Each row of a before or after table is a point. One or more steps were done to the points. Then noise was added and the rows were shuffled. The steps act on how far a point lies along the listed directions, d1 being the first. Write out the steps. A step turns or swaps two directions, mirrors them in a line or flattens them onto one, adds a multiple of one to another, or multiplies one. Angles are multiples of 10 degrees, from the lower direction toward the higher: turns from -170 to 170, lines from 10 to 170 but not 90. Use the fewest steps. Two steps may share a direction if one is a turn and the other turns, adds or multiplies; they go together, in the order done. Otherwise the lowest direction goes first.
(in the rows, 128 means zero)

Directions:
(1): [58, 116, 146]
(2): [135, 58, 107]
(3): [148, 110, 196]
Before (10 x 3):
[[161, 79, 136],
[183, 73, 49],
[147, 173, 114],
[147, 191, 99],
[90, 141, 92],
[130, 33, 32],
[181, 197, 129],
[116, 104, 151],
[105, 134, 120],
[108, 135, 99]]
After (10 x 3):
[[129, 33, 32],
[139, 173, 116],
[135, 190, 101],
[164, 71, 53],
[121, 107, 151],
[111, 135, 116],
[98, 144, 90],
[109, 135, 98],
[162, 193, 133],
[157, 77, 138]]
Steps: multiply d1 by 0.7

Directions:
(1): [65, 125, 94, 93, 160, 183, 76, 93]
(2): [139, 143, 154, 82, 156, 51, 60, 135]
(3): [54, 134, 154, 156, 68, 119, 99, 183]
(4): [149, 164, 118, 42, 94, 162, 146, 179]
Before (10 x 8):
[[161, 156, 149, 133, 133, 100, 160, 102],
[180, 142, 167, 107, 140, 80, 93, 125],
[87, 133, 64, 93, 201, 167, 81, 56],
[111, 119, 114, 66, 115, 215, 164, 132],
[151, 104, 112, 161, 163, 115, 154, 64],
[151, 138, 90, 170, 122, 170, 210, 108],
[9, 135, 137, 85, 123, 136, 42, 147],
[164, 119, 125, 201, 101, 170, 218, 129],
[54, 117, 121, 120, 194, 98, 31, 84],
[115, 120, 79, 147, 159, 200, 118, 81]]
After (10 x 8):
[[135, 109, 110, 155, 168, 123, 144, 59],
[149, 145, 139, 146, 126, 138, 173, 98],
[117, 121, 157, 136, 176, 18, 53, 124],
[100, 138, 66, 132, 152, 194, 157, 82],
[118, 128, 93, 107, 184, 146, 58, 87],
[59, 148, 173, 86, 113, 51, 47, 182],
[102, 130, 120, 32, 142, 176, 104, 130],
[202, 135, 168, 145, 113, 101, 152, 133],
[135, 148, 104, 70, 201, 68, 57, 81],
[93, 114, 92, 167, 137, 234, 168, 89]]
Steps: turn d1 and d2 by 60 degrees
